Each row is a point. Each copy is the shape, with its points in the same order, turned, moved and blurred by noise. Is it also mirrored, or only turned?
In the rows, 128 means zero.

Shape (8 x 3):
[[ 94  76 103]
 [121 128 104]
 [115 117 132]
 [ 85 130 164]
 [223 138 126]
 [116  87  98]
 [ 87 201 153]
 [137 111 141]]
Copy 1, 8 rows:
[[ 67 143 136]
 [126 153 123]
 [122 135 116]
 [104 115  70]
 [200 107 181]
 [ 92 145 150]
 [155 154  48]
 [124 113 132]]
Copy 1 is: mirrored
Copy 2, 8 rows:
[[139  73 100]
 [106 115 119]
 [132 115 133]
 [144 103 178]
 [114 216  93]
 [129  97  94]
 [ 84 127 210]
 [142 137 126]]
Copy 2 is: only turned
Copy 3 (8 x 3):
[[124  60 124]
 [138 111 106]
 [118 119 126]
 [ 81 123 138]
 [215 176 143]
 [148  75 112]
 [ 66 180 102]
 [141 122 144]]
Copy 3 is: only turned

Shape (11 x 6):
[[108 149 107 156 168 127]
 [112 141 126  83  90 133]
 [120 135 151  86  82 161]
 [130  88  91  93  91 143]
 [117 107 104 131  87 127]
 [165 146  86 117 118 143]
 [118 122  74  97 157 122]
 [113 133  73 238  73 134]
 [140 154  86  81 106 117]
 [108 131  89  94  82 173]
 [113 150 180  86 175 135]]
Copy 1, 11 rows:
[[149 155  97 143 151 159]
 [119 128 154 108  90 126]
 [107 111 171  86 112 124]
 [110 110  97 100  92  94]
 [114 102 105 116  91 134]
 [176 126 101  89 111 116]
 [137 167  85 138 108  99]
 [144  64  51 112 106 227]
 [164 146 129 102  78 107]
 [106 139 117  69  82 130]
 [128 166 179 142 171 108]]
Copy 1 is: only turned
Copy 2 (11 x 6):
[[146 114 142  55 114 121]
 [132 136  53 109 133 128]
 [103 171  60 119 139 135]
 [105 117  73 141  88 117]
 [129 131  97 131 102  92]
 [162 118 109 129 111 149]
 [142  79  87  91  92 133]
 [199 177 152 126  62  48]
 [164 108  51 117 125 148]
 [127 151  63 113  74 139]
 [ 91 118 103  46 171 163]]
Copy 2 is: mirrored
Copy 3, 11 rows:
[[112 131 140 111 169  97]
 [ 97 161 124 109 120 194]
 [124 149 138  96 119 212]
 [102 134  77 123 153 198]
 [ 95 116 100  95 154 176]
 [126 152  82  90 134 145]
 [103 157  94 143 159 135]
 [ 74  74 100  12 203 133]
 [101 174  90 103 117 153]
 [101 170 105  89 170 205]
 [141 153 194 152 116 144]]
Copy 3 is: mirrored

Shape, 12 rows:
[[148 136 127  88  93  96 157 144 165]
 [108 163 132  71 110 175 123 133 119]
 [155 155 114  77 102  70 135 127 146]
 [155 155 138  78  64 159  84 155 106]
 [186  90  91  58 111  80 155 138 150]
 [ 95 168  99  79 103 112  83 181 100]
 [130 113 139 213  99 155 130 120 190]
 [144 165 120 100 131 146 120 186 101]
 [160 149  73 113 115  83 140 104 114]
 [137 125 186 197  85 142 162 129 140]
 [157 131 198 195 130 148 114 112 181]
 [116  97 189 157 112 148 111 120 130]]
Copy 1:
[[125 132  90 129 171 112 134  79 146]
 [102 116 165 100 186 167 151 135 131]
 [120 137 112 118 179  75 157  90 134]
 [102 164 141 121 187 139 151 181 168]
 [ 98 179  76 143 145 105 183  64 119]
 [ 71 133 162  77 156  96 150 141 178]
 [158 114  78 112 113 157  41 138 106]
 [ 67 127 169 142 148 125 129 137 145]
 [115 121 101 125 140  72 171 119  87]
 [185 103 106 155 127 160  74 140 139]
 [185 144 128 139 138 147  30 129 105]
 [185 142 143 117 116 164  93 134 138]]
Copy 1 is: mirrored
Copy 2 (12 x 9):
[[162 114 136  76 111 175 169  89 143]
 [106  92  78  80  87 126 149 141 126]
 [157  87 137  82 107 157 178  66 164]
 [151  82  82 108  89 125 194 134  88]
 [174 107 157  77 153 159 221 108 186]
 [143  93  71  71 116  79 164  72 110]
 [187 135 143 155 124 182  60 130 103]
 [159 124  86  94  79  89 153 116 144]
 [170  74 114 131 129 148 150  80 198]
 [161 173 124 172  84 193 106 114 111]
 [166 141 181 163  71 165  87 136  95]
 [122 150 141 160 108 151 128 128  89]]
Copy 2 is: mirrored

Shape:
[[123 134 117 179 192 153  73 154 152  69 103]
 [ 83  85 132 104 118 110  84 195 129 123  98]
 [168 176  84 159 136 170 106 113 130 110  90]
 [158 150  74 188 141 202  72 151 126  80 133]
 [134 124 141 163 157 181  95 168 144 114 112]
 [144 149 103  86 110 108 155 145 148 176 164]
 [ 75  95 181 126 174 160 151 173  35 158 161]
 [137 138 157 118 148 102 100 174  91 120 105]
 [123 181  78 156 166 187 101  97 144  65 144]
 [ 89 106 153  76 115 115 103 194  97 126  58]
 [131 139 143 149 160 200  52 132 155 107 105]
 [129 144 117 122  43  92 143 126 119 139 156]
 [165 142 126 139  90 107 163 116 138 121 162]
 [150 107 113  94 111  79 113 105  84 180 162]
 [149  61 136  89 154 145 162 120  77 135 145]
 [128 122  92 150 114 105 150 106 126 171 117]
 [140 124 130 109  88 100 135  74 128 156 138]]
Copy 1, 17 rows:
[[107 162  85 201 186 121 104 117 173 172 188]
 [ 95 189 107 162  95 114 138 156 106 215 155]
 [157 127 140 157 162 105  83 109 181 122 174]
 [138 153  98 202 144 100  55  66 168 132 206]
 [101 149  90 198 144 117  65 122 134 164 152]
 [125 158 128 145  96 121 133 174 110  73 118]
 [ 86  67 110 241  82 130 139 106  45 168 100]
 [ 81 126 148 178 135  96 127 157 109 169 161]
 [167 124 102 177 173 159  82  88 164 116 211]
 [105 155 152 157  78 105 122 174  99 227 148]
 [145 167  86 175 187 126  45 114 124 173 158]
 [ 81 162 172 103  74 130 123 115 124  86 135]
 [ 78 120 126 124 115 129 129 130 144  76 140]
 [117 145 163 124 117  82 173 123  71  95 131]
 [117  78  78 144  96  85 148 125  65 129 116]
 [135 146 159 141 121 112 149 101 161 108  98]
 [120 129 157  93 119 131 142 121 111 106 117]]
Copy 1 is: mirrored
Copy 2, 17 rows:
[[136  92  89  98  59 157 215 113 129 103 103]
 [161  86 109 152 165 196 154 132 172 103 100]
 [147 146 103  61  65 112 159 107 162 161  89]
 [185 122  90 120  26 114 190 108 136 154  81]
 [170 132 110 118  95 140 211 133 137 123 117]
 [153 175 103 111 142 144  64 144 113 123 115]
 [103 137 178 189 159 193 184 166  91 184 126]
 [140  99 165 104 144 166 154 137 133 119  81]
 [127 113  63  85  21 128 162 135 122 163 115]
 [149  94 141 125 180 205 156 158 197 131  89]
 [176  97  86  86  97 122 217 137 146 139 134]
 [159 133 148 137 114 136  46 116 165 135 129]
 [134 156 150 118  88 112  77 127 139 105 131]
 [121 122 136 145 179 102  75 116 116 146  92]
 [ 79 154 139 174 156 105 150 176 132 138  93]
 [110 166 117 122 134 134 102  82 147 141 119]
 [115 136 126 116 146 100  72 120 155 138 148]]
Copy 2 is: only turned
Copy 3:
[[105 132  77 202 140 140 124  62 145 162  72]
 [104 134 151  91 122 135 111  42 134 118 115]
 [162 140 119 205 138 128 155 145 131 149  90]
 [106 168 124 235 129 153 141 118 119 179  99]
 [ 83 121 102 171 115 123 139  98 119 159  99]
 [139 159 124  61 166 151 169 160 103 136 114]
 [ 63 109 140  60  85 139  59 135  99 189  44]
 [103 113 153 113 155 117 122  95 134 129  51]
 [140 167  77 206 121 192 145 138 155 169  71]
 [123  96 175  86 104 126 109  60 129  90  86]
 [ 96 136 101 191  86 120 173  91 154 166  83]
 [127 170 164  85 167 145 125 176 161 112 137]
 [119 136 127 109 190 152 140 185 152 143 127]
 [150 161 179  48 171 123 139 145 149 185  92]
 [124  78 157  71 131 166 119 136 126 216  98]
 [170 150 115  98 156 110 111 153 136 160 126]
 [155 142 140  75 153 128 149 169 185 156 121]]
Copy 3 is: mirrored
Copy 4 (17 x 11):
[[160 179 120  78 187 121 160 107  96 135  63]
 [ 97 142 182  98 136 107 188 178  94 137 118]
 [115 167 107 104 152 175  99  80 122 111  76]
 [145 161 115  45 152 133 105  90 116  83  50]
 [137 129 103  76 160 137 146 140  98 132  69]
 [107 127 120 120  68 140 110 122 104 154 182]
 [152  37 138 170 122  67 134 171  58 118  88]
 [111 123 170 126 169 117 117 145  86 164 113]
 [152 168  92  98 136 116 128  40 138 112  66]
 [ 70 120 204 137 139 127 172 180 101 160  92]
 [101 152  75  74 177 115 148 122 117 129  54]
 [103 101 161 117 113 148 120 111 149 105 196]
 [148 113 126 116 124 157 103 112 151 130 180]
 [ 96 138 137 161 114  99  83 152 105 107 193]
 [156 118 123 177 103 102  99 194 132 123 112]
 [125 145 120 153 119 171 132 127  97  90 165]
 [101 131 110 162 131 139 116 129 149 112 187]]
Copy 4 is: only turned
